Each wall is flat, endless, passes through zero and stands at right angles to its row. A trip goes straight from one point to another. Which walls does it cross, in order?

Walls:
(1): [38 14]
(2): [-30 -24]
(3): [ 42 111]
(4): [-38  77]
(5): [ 49 -23]
(6): [ 54 -61]
Trips:
[44 -6] to [ 72 -10] -> none
[ 70 -30] to [ 39 -43] -> none
[-62  -2] to [14 16] -> 3, 2, 1, 5
[ 32 -33] to [ 76 -64] -> none
[-5 31] to [-30  18] -> 1, 2
[31 43] to [-55  52] -> 5, 1, 2
[-21  21] to [-43 -62] -> 3, 4, 6

Walls:
(1): [ -6  -8  -5 105]
(2): [-39 -30  -9 -20]
(3): [-35 -81 -21  59]
(4): [-30  25  -5 -24]
(5): [18 82 16 68]
Trips:
[ 48  31 103  -3] to [25 47 58 50] -> 1
[-56 -31 -61 -56] to [ 18 -47 -41   6] -> 4, 1
[-40  54  -4  17] to [ -8 -37  62  18] -> 3, 2, 4, 5
[ 55 -32 -17 -64] to [  49   17 -108    1] -> 2, 5, 1
[  2  20 -29  40] to [-3 69 52 -5] -> 3, 4, 1
[-22  21  82  27] to [  3  15 -74  34] -> 3, 4
[ 56  57 -17  85] to [-28 103 -17 -49] -> 4, 1

Walls:
(1): [ -8 -53 -25  42 -35  71  70  58 -26]
(2): [-10 -36 -21 -66  31  43 -82  70  87]
(3): [  53  -52 -104    0   24   34  -16  -62   25]
(4): [  8   9  -9  18  33  24  50 -12  -7]
(5): [ 33  11  56   0  24 -87   0   1 -83]
(6): [-102   -5  -10   31  -53   18  -13  -43    1]
(7): [  6  32 112 -11 -25  -9 -11 -41 -44]
(8): [ 30 -66  39 -38 -51  -8   6 104 -19]
(9): [ 35 -53  27   8 -20  -8  -5  34 -31]
Trips:
[ 13 -40  36  71 -19 -77 -17 -40 -13] to [-60  38  78  -3   6 -56  74  77 -47] -> 8, 1, 4, 6
[ 28 -33  77   5  24   5  -7 -14  49] to [  70   11  -42  -66    9   17 -113  -35  -32] -> 3, 8
[  4  48 -19  12 -19 -26  35  31  39] to [ 43 -39 -38  71  51 -26  63  75 -32] -> 8, 5, 9, 3
[ -91 -105   -5    2   11  -41   -2  -79   36] to [  0  28   4 -12  -5 -21  68  32  23] -> 2, 4, 1, 3, 8, 6, 5

Walls:
(1): [-50 -28  15  38 -60 -45   4  68  -8   2  16 -11]
(2): [-16  94 -26 -39   0  31 -17 -26 -40  -7 -44 -42]
(3): [-25 -29   7  24 -33  -8  66  89  16  -4  38  46]
(4): [-121  -30    1   66   26  -30  -10  -10    3   -1   15   -7]
(5): [-62  41 -16 -41 -44  19  37  40  49  64   2 -14]
(6): [  -2   50  -34 -110  -13  -57   32  -27   20    3   31   12]
(7): [ 11  -1  66 -33 -13  54 -17  33 -18  10 -24  83]
(8): [ 19  -3  87  22  -7 -23 -71  -9   0  20 -34  -5]
(9): [  2 -28 -35 -15   0  -3 -27  41  71   0 -26   2]
(10): [ 39 -18 -12  29  86  22 -42  88   4 -67  35 -24]
(11): [ 48 -62  14 -45  20 -68  60  34 -36 -13  -9 -39]
(12): [ 11 -37 -84  13  -9  -7  -8 -19 -50   8  27   1]
Trips:
[120  15 -21 -42 -36  13 -30  39  12 -13   3  53] to [ 17 -16  49  -3   7 -14 -42  17  99  95  -3  12] -> 12, 5, 11, 10, 6, 1
[-18 -30 -22 -31  89  46  16  -4  26   2 -24 -38] to [ -9  -7 -13  12 -16  16 -49   6  -7  55  22 -18] -> 12, 11, 8, 1, 10
[-45  -6 -48 -11  51 -11  24  63  20  28  20  21] to [-20 -18   2  13 -37 -10 -58  46 -35   9 -20 -56] -> 6, 8, 2, 3

Walls:
(1): [ 29  -3  -3  -4 -46   1  20   1 -14  18 -18  32  -7  60 -41   0 -16 -18]
(2): [-38  43 -18   6 -12 -22  -7 -26   0  16 -43  26 -26  -6 -21   9  28 -37]
(3): [ 69 -20 -35   4  48   4 -39  29 -67 -15 -15  28  12  57  63 -11 -46 -12]
(4): [-14  -2  60  15  60   1   6  14 -48 -19 -43  12  19  -8  19  28  39  -6]
(5): [  2 -11  65  24  -7 -28  42  -4 -71 -20  62  -4  -3  -8  19  12 -10  17]
(6): [  7 -43 -70  45 -36   5  -3  34  32   7 -27 -33 -72  -3  -7  36  -6  57]
(7): [ 27   6   1  16 -32  22  30  52 -42 -37  -5 -15  40  48  26 -33  -7  31]
(8): [ 18 -20 -60  50  28 -28  -1 -26 -17   5 -15  38  27  26  40  28 -27   0]
(9): [ 20 -23 -22  22 -58 -37 -26  -3 -14  31  -7  14 -18  12 -37  37  -7  29]
(10): [-10  34 -54 -26  48 -32 -76  28 -19 -18  18  20  26  65   7  17  15  14]
(11): [-13 -39 -14  -4 -44 -28 -48  -9 -60  39   1 -38  31  54  18 -25  -8 -70]
Trips:
[ 16   6 -25  -8 -28  14  -3  14   6  25  -1  10 -14   5  11  15   2  36] to [ -7 -39  18   5 -33 -64  26 -11  37 -20  12 -15 -42 -20   7  35  -7  33] -> 3, 10, 7, 5, 8, 1
[ 80 -48 -35  27 -42 -51  27 -14  45  24  -2   0  -6 -12 -25 -56  22  18] to [-12  14 -51  61  15  30   5  31  19  16  14  10  27   2  20   7  19  26] -> 11, 3, 1, 10, 9
[ 62   9  16  16  35  -4  46  41  18  36  -7 -31  26 -25 -67 -39  -3  36] to [  35   23  -13   35    3   51  -20 -106  -58   -2    9    4  -19   -7
   36  -67  -24   24] -> 5, 6, 3, 8, 1, 11
[ 58  22  37 -22 -17  26 -29  -5 -22  62  58  16   2 -87 -16 -49   0  26] to [ 35  57 -34   4  34  44  84 -12 -46   3   2  15  30 -19  23 -31 -32  -1] -> 9, 7, 3, 8, 4, 1
[ -4  40  -7   6 -22  11 -34  -8 -38   5 -45  15  44 -41 -31 -35  -8  21] to [ 45  76 -29  66  38  24  16   0   2  37  24 -45  33  19 -32 -66 -23 -17] -> 3, 4, 9, 8, 2

Walls:
(1): [-25 -11 -72 -33 -22 -29  67 -38 -40  55   7  18  35   4 -40  68 -45  41
  38 -13  -4 -31  69  -8]
(2): [-20  75 -17 -15  13 -10 -11 -48 -50 -52 -20  11 -12  26  12  19  29  -8
  37  59  25  29  -6  40]
(3): [-45 -22 -74 -14 -15 -36  10 -59  68 -13 -11 -56 -35  -8 -67  48  30  35
  -5 -16 -20  70 101  24]
(4): [-70 105  25 -26 -62  10 -36 -30 -15  31  29  16 -36  -1 -46  41   6  11
 -21  13 -39  24 -51  35]
(5): [  5  14   6  51  -7  82 -26  50  -2 -35 -71  -1  19  21  73  45  31   3
  42  35  26  41 -33  37]
(6): [-27 -40   1   0 -20 -33 -11  16  73  37  44  12 -25 -57 -17   1 -42 -17
  -1 -78  21  10   9 -50]
(7): [  5  41   7 -14 -31  55 -25   3  -6 -19 -12 -20 -26  27  -4 -72 -36 -32
 -28  79  44  -7  11  47]
(8): [ 12 -20  91  24  20  36 -26 -26   1 -32 -32 -16 -16  64 -29  32 -22  18
 -26  48  39 -67 -24  32]
(9): [   1   27   13  -95   34    6   17   49  -42  -13   12   -4  -24   80
  -37   19  -43  -35   60    0   -5   67  -50 -104]
(10): [-37   3  18  48 -22 -41   4  31 -34  10  -5  14 -32   8 -19  15 -12 -15
  18 -47  31   3  38 -92]
(11): [-83  -7 -35 -22  26 -58  20  43  -9 -15  -4 -18   1  51 -19 -80 -17 -52
 -32  25  17  59  15  11]
(12): [ -45   47  -16   26  -21   13   14  -11   16    1   28  -61   18  -19
   18  -32   43   20  -61   10 -121  -52   22  -22]
Trips:
[-40 -85  30 -31  23 -30   0 -28  -2  32 -99  -8  16 -31  31   3  29   1
 -17  38  42 -46 -14   8] to [-36  -2  38   7  56  85  27   9  -3  -6  15  45 -25 -13 -18 -18  28 -59
 -68 -10 -26  28   2 -70] -> 1, 10, 6, 12, 9, 5, 7, 4, 8
[-20 -14 -10 -10  55 -22  24  43 -38   2   3  -1  -8 -40 -26 -32 -34 -15
 -31 -43  26  11  -4 -21] to [ 63  38 -44  18 -13  -1 -47 -28  21  69 -32 -38  84  15 -51 -22  -4   8
  -2 -46 -15  14  57 -23] -> 3, 12, 9, 11
